Rows are points. The points of each table are mixes of a few directions, plus a little noise. How many directions does each table use, and how many do they share? Where both have some left over, give the other angles between the two spaces (their principal angles), to ten degrees, smallest first.
In the rows, 128 means zero.

First:
[[170 118 134]
 [141 131 129]
 [131 115 130]
 [194  62 144]
 [ 75 234 110]
 [ 57 107 122]]
Second, 5 rows:
[[ 67  50 129]
 [ 95  88 127]
 [140 143 129]
 [194 216 126]
 [140 143 128]]
Directions: first 2, second 1, shared 1

First, 8 rows:
[[ 91 129 182  85 210 125  40 144]
 [193  69  89 144 110  84 160 118]
 [133 192 103 174  79 128 142 109]
 [ 47 218 149 122  69 161  72 214]
 [140  79 109 106 146 137 171 103]
 [166 120  36 128 125 114 186  68]
 [149  94 183 153 119 144 162 123]
 [111 124 173 115 159 132  87 146]]
Second (10 x 8):
[[146  84  50 118  42 228 190  84]
 [ 45  79 163  75 213 112  56 236]
 [145 119  97 130  87 162 155 102]
 [128 113  94 137  92 193 178  90]
 [101 105 139  99 157 112  88 179]
 [153 160 151 140 136  74 108 125]
 [ 76 113 149 123 176 147 125 154]
 [188 181 144 155 110  61 119  96]
 [171 200 165 179 135  66 139  78]
 [125 125 129 124 131 125 122 135]]
Directions: first 5, second 3, shared 1; angles 30, 40

First (10 x 12):
[[112 123  89 163 117 179 144  52 173  53 175 119]
 [157 131 145 106 143  69 113 186 102 210 125 154]
 [191 128 165  95 131  69 161 181 111 174 149 108]
 [ 60  86 118  52 195 133  84 202 146 183  28 153]
 [ 91 153  95 193 112 169 117  49 130  76 136 151]
 [197 141 141 114 101 138 164 162 105 149 147  57]
 [ 87 121  65 138 170 147  97 107 161 160 124 176]
 [112 161 126 154 135 162 184  71 121  62  94  97]
 [126 118 178 147 104  65 126  97 134  76 181 174]
 [145 116 157 118  73 149  90 174  97 135 122  93]]
Second, 10 rows:
[[100 115 160 136  94 118 153  75 108   7 122 100]
 [ 64  78 138  94 148 141  79 144 187 109 115 172]
 [216 137 119 107 112  97 166 167  88 178 163  64]
 [191 156 118 143 107 111 171 127  82 147 149  79]
 [152 118 109 114 129 131 133 145 127 148 143 105]
 [ 84  48  92  67 148 164  83 156 199 114 137 124]
 [126 140 159 129 143 104 112 153 130 172 118 172]
 [ 57  91  99 118 144 176  90 111 181  93 113 153]
 [192 164 124 134 134 106 144 165 100 219 142 117]
 [ 93 235 162 238 121 128 148  40  74  97  79 192]]
Directions: first 6, second 4, shared 3; angles 30

First, 10 rows:
[[150 109 127 171 131 110 140 140 132 179 128 143 112 135 112 123 166 115
  122 153]
 [ 78 172 130  47 130 180  87  90 113  22 119 105 153 125 193 140  81 150
  130 109]
 [138 123 127 158 134 126 122 130 127 154 123 140 113 139 138 124 167 121
  121 162]
 [167  83 127 174 121  81 180 163 141 212 147 139 121 118  52 128 130 108
  130 110]
 [169 135 134 186 101  58 141 180 158 167 112 134 109 129  54  57 140 167
  167 107]
 [ 77 166 129  51 135 184  87  86 110  29 121 108 150 127 200 148  91 141
  123 120]
 [140  74 122 133 141 130 177 127 119 190 162 134 136 115 100 184 120  75
  100 124]
 [ 70 180 130  41 132 189  76  83 111   7 115 104 153 129 209 140  84 153
  128 116]
 [148 105 127 149 123 102 158 147 135 169 139 131 126 121  84 126 123 119
  132 113]
 [140 131 128 168 131 120 114 134 131 150 115 142 108 143 139 109 178 132
  127 167]]
Second (8 x 20):
[[101 155 117 157  78 150 100 138 105 125 131 105 160  91 189 152 152  71
  202 162]
 [196 157 115  51 138 145 106 137 143  96 144 119 188  97 106 136  43 152
  157  46]
 [108 120 131 138 132 131 124 114 124 126 127 128 105 143 132 125 140 129
  109 144]
 [168 134 152 142 138  48 185 173 161 164 105 155 140 123  60  95 136 163
  121 109]
 [133 157 160 143 136  50 145 139 159 133 107 136 116 135  64  86 129 171
  108 123]
 [ 61  55 110 201 112 179 156 121  83 173 128 139  79 154 208 160 227  61
  116 220]
 [138 136 116  89 135 164  96 108 124  98 143 115 139 124 139 140  87 132
  130 101]
 [119 109 123 103 155 157 112  93 125 109 139 127  97 157 126 129 109 146
   82 120]]
Directions: first 3, second 4, shared 0; angles 30, 30, 50
